Each wall is flat, endless, passes through zero and stands at right angles to its row. A trip goes straight from one point to another. Which walls does it cross, in order?
In the rows, 128 means zero.

Walls:
(1): [ 58 122]
(2): [118 122]
(3): [112 130]
(4): [169 211]
(5): [157 166]
(6): [112 117]
Trips:
[111 113] to [ 57 123] -> none
[169 135] to [150 103] -> 4, 5
[145 142] to [188 157] -> none
[143 147] to [173 129] -> none
[154 141] to [ 91 203] -> 3, 1

Walls:
(1): [ 93 120 196  62  83 201 202 141 111 147  91 146]
(2): [125  91 129 115 183 144 164 175 129 103 172 158]
(3): [137 107 108 132  63  94 147  97 101 155 154 152]
(4): [191  80 192  98 107 136 138 195 170  82 113 183]
(5): [133  86 146 131 132 120 200 149 164 166 116 108]
(6): [136 147 112 179 146 150 177 105 113  98 166  59]
Trips:
[146 156 136 115 149 188 131  79 117  96 147 188] to [162 103  98 167 119 181 158 132 133 130 177 148] -> 3, 5, 1
[124 142 191 114 126 151  70 126  25  85 142 127] to [ 97  85  84 116 132 189 142 135 167 142  99 102] -> 4, 2, 6, 5
[102  98 151  78 114 113 141 140 138 109 145 202] to [ 57 107 199 112 101 233 153 227 157 136 148 132] -> 3
[167 103 166 113  91 114 174 159 127 203 157 131] to [ 80 123 104 153 120 114 128 100 136 188 100  83] -> 2, 4, 6, 1
[117  59 174  74 187  83 153 122  87 121 181 142] to [132 113 203 152 112 126 109 153  98 181 124 164] -> 2

Walls:
(1): [ 88 155 167  69 133 148 143 121  59  96  62 134 154 125 147  90  97 135
 152 153 122 144 195  79 105  90 111  68 129 173  94 175 180 169  88  89
 117 130 145 174  99 211  92 142  97  64 118 150]
(2): [184 166  99  78 158 151 129 164 143  83 154 136 132 128 121 121  68 129
 171 141  87 185 100 106 145 153 119 124 135  79 162  72 162 104  70  79
 147 213 143  73  99 146  99 128 110 143 116 115]
(3): [137 178 119 123 132 174 123 124  97 152  31 145  77 122 176 126 176 133
 155 120 129  84 142 130 131 129  90 138 109 117 116 133 105  83 115 126
 112 199 154 122 135 203 136 116 122 135 139 223]
(4): [150 101 102 121 129 109 165 112 133 151 123 135  90  60 163 109 110 105
 120  77  98  79 127  68 144  97 123 143 143 175  90  96 152 175  78 199
 119 173 101 109 147  69 104 170 130 159 128  85]
(5): [121  82 115 196 114 100 194 141 133 185 132 116 144 137 148  59 105 100
 143 194 178  85 125  86 164 155 133  74 181 172 161 152 131 130 136  84
 128 139 174 114 122 119 101 126 124  98 109 190]
(6): [139 139  86 156  94 131 192 159 173  79  96 111 159 147 147 129 183 163
 156  89  66 148 121 120 106 144 180  94 161 216 173 115  91 123 158 135
 138 113 115 114 138 162 114 137  99 152  88  86]
(7): [133 140  56 118 119 124  31 109 184 123 101 128 138 112 159 135 110 148
 111 111 162 145 146 124 110 130 151 164 122  76 129 135 156 144 120 111
 130 104 136 104 123 152 113 106 147 171 119 122]
(8): [154 127 129  85 175 184 121  94 188 104 108 152  82 143  83  83  96 211
 123  94 104 163 171 191 154 173 130 129 152 138 136 100 142 180 123 173
  95  94  93 179  96 141  92 113 167 195 160 147]
Trips:
[ 94 113 178  83 187 111 122  95 145 176 122 132 173  83 125  89 106 140
 128 110 116 164 148 114  83 115 130 109  82 140 118 179 143 177  90 145
 143  84 123 145 144 150 127 153  63 127  87  79] to [139 169 113 169 123 128 135 103  82 147 162  98 136  82 145  70 148  68
  41 138 154  94  72  82  77 155 118 101  91 185 125  72 109 157 183 176
 137 132 121  73 122 102  94 101 131 128 144 149] -> 8, 7, 5, 1, 6
[ 78 174 127 121 135 116 143 132 185 130 121 184 148 108 182 178  50 185
 183  96 183 106 136 113 134 132 104 159 171 124 154 115  93 160  97  25
 140  66 156 173 123 122 158  94 116  65 117 131] to [108 142 169  97  39 104 123  93  95  65  73 159 161 136 175 166 165 144
 108 131 114 180 191 128 156 131 139 142  98 118 101 146  63 166 180 193
 135 177 141 103 142  92 124 163  91 156  30 150] -> 6, 2, 3, 5, 4
[120 120 184 101 127 118 170  95 142 122 127  79 106 128 143 168 172 104
 109 108 177 124 170 156 130  71 144 140 156 111 141 132  89 147  71 100
 156 174 212 179 115 136 195 116 197  78 189 172] to [137  65 124 162 122 125 153  91 118 118 124 136 120 120 147 115 108  70
 128 118  96 160 149 110 141 120 118 131 140 142  54 154 176  81 165  94
 180  76  96 160 140 131  92 107 159 150 152  93] -> 3, 4
[ 27 128  99 151  96 137 169 175 157 152 124 106  81 185 142 130 101 120
 190 149  99 121 178 115 157 130 119 151 127  52 144 133 146 124 158 153
  99 163  33 191 150 102 140 138 116 156 143 129] to [176 138 171 140  79 118 204 136 169 115 137  96 106 112 139  73 104 139
 103 154 164 100 148 106 110 164 148 103  88 122  84 168  91 133 106 112
  95 119 145  92 209 159 135 118 184 109 132 110] -> 6, 8, 1
[112 131 173 140  44 128 136  66  71 125 145 113 115 152 134 102 146 143
 132 114 123 140 110 116  79 127 100  90  75 126 104  99 124  92 109 196
 143  95 137 183  86 149 186 158  94 122 126 117] to [ 53 155 151 103  85  99  60 131 109 141 164 106 172 190 137 151 155 107
 123 103 131 195 160 139  65 134 154 120 136 112  92 104 164 134 116 135
 101 104 125 131 121 164 184 114 153 179 107 136] -> 3, 7

Walls:
(1): [131 180 119 155 139 171 107 177 130  96  79 158  94 131 112 145 123 136
 139 104 130  96 126 118  71 173 129 160 171 124 120 143 124 114  93 164
 112  95 126 148 114  85 132  64 142 143 145 173]
(2): [ 68  78  97 146 141 188 151 104 156 109  56 137 113  68 163 136 103 175
 106 114 110 138 149 117 136 132 126 180 145 124 142 196 214 142 109  99
 193 130  77  95 215 104  80 121  77 111 175 141]
(3): [120 157 143 116 174 148 185 106 111 156 144  82 194  89  83 109 218 112
  83  61  95 130 171  76 111  82  68 119 103 137 148 165 148 131  97  80
 148 118 140 145 205 158 152  69 172 149  43 188]
(4): [124 170 105 147 131 149 112 134  92 126  75 175 130 150 136 138 156  98
 117  75 199 116 164 195 186  89 114 140 148 140 144  87 140 110 132 124
 126 103 110  42 162 135 241 164 114 112  90  72]
(5): [158 150  91 142 178 168 103 176 133 128  76 161 199 170 158  98  96 113
  87 145 129 184 114  82 113 136 147  76 111  59 175 155 107 191  40 181
  96 169 150 155 124 105 119 102 164  68 181 144]
(6): [ 66  96  87  92  45  86 176 155  80 129 127 131 105 103 183 167 134 143
  66 132  89 107  71 150  48 196 149  84 124 122 165 102 110 110  88 171
  96 186 194  87 136 175  84 114 114 125 161 167]
(7): [202 167 151 134 127  78 122 156 114 118 136 122 125 152 144  63 166 141
 147 184 148 131 137  91 138 113 114 131 191 188 143 159 172  91 115 131
 156 118 109 133 203 118 150 185 134  77 137  86]
(8): [134  96  81 127 152 161 130 182 154 105 158 139 148 137 130 145 137 150
 153  68 196 175 189 117 172 137 209 168  87 188 171  95 116  58 110 177
 109 155  89 101  78 125  76 142 138 125 128 166]
(9): [157 179 128  45 140  69 142 148  97  92 129  51 142  75 102  47 121  95
 157 142 123  95 202 152  63 123 107 127 193 168 143 103  59 135 111  85
  96 117 181  16 168 114 138 132 159 148 111 104]
(10): [ 78 111 197  93  98 153 139  68 110  78 110  75 158 111 119 202 136  65
 104 106 152 146 145 154 181 198 151 137  96 180 114 102 116 110  80  99
 136 108 180 157 121 213 117  89 171 102  80 165]
(11): [111 143 133 220 114 147 132 113 130 204 112 162 165 108 147 159 170  89
 134  94 157 149 162 186 144 139 156 118  99 127 115 183 121 206 133 184
  83 175 135  74 205 142 130 177 173 139 117 106]
Trips:
[156  75 128 138 178 124 124 102 121 138 114 165 139  94 126 149 131 123
  39 128 110 152 132  75 161  93 102 116 128 164 141 181  95 135 168 171
 154 168 166 160 134 186 157 162  97 140  78  82] to [117 146  64 168  48   7 109  98 134 214 104  99 185 156 190 113 177 148
  97 112  53 120 131 114 200 105  74 123  70 151 145 149 115  81 105 139
 132 157 119  90 115  51 132 150 116 119  77 183] -> 10, 2, 6, 5, 8
[158  83 196  99 137 101  79  44 123 171 173 179  84 195 127  97  83 137
 113 124  32 166 112 102 155  89 121 126 131 128 109 108 113 119 162  86
  92 143 176 119  97  61 121 118 159 150 138 102] to [104 129 134 148 167  84 144 145 156 164 153 133 148 131 127  76 199 142
 141 189 146 144 228 146 104 123 142 112 184 104  86 190 184 108 141 118
 150 189 136 115  80  46 125 134  81 105 130 105] -> 7, 9, 2, 11, 8
[ 81 201 130 127 138 227  80 123  79 129 102  83 126 127 115 165  87 135
 135 174 121 130 163 180  99  31 132  84  98 152 164  95 162 124 159 171
  91  73 148 166 128 159  97  78 105 144 110 105] to [193 169 127  84 139 178 142 187 163  91  98 129  58 190 107 109 155  82
 145  98 165 111 121 107 155 175 124  83 139 109 133 109 125 143 120 139
  73 145 147 131  63 115 213 147 222  54 125  66] -> 9, 3, 8, 7
[ 97 155  92  47 169 138 135 123 122 107 115 191 150 136 104 121 156  94
 171 127 118 140 172 131  63 134 183 106 153 149 155 151 127 150 113 124
 121 149  78 193 175  99 157 139 151 124 142 150] to [149 145 106 133 151 130 116 174  98 112  83 128 157 166 166 128 186 170
 150 133 178 128 165 198  97 185 119 130 151 146  81 168 130  66 141 129
 189 108 121 144 137 118 108 202 103  14 161  93] -> 4, 3, 9
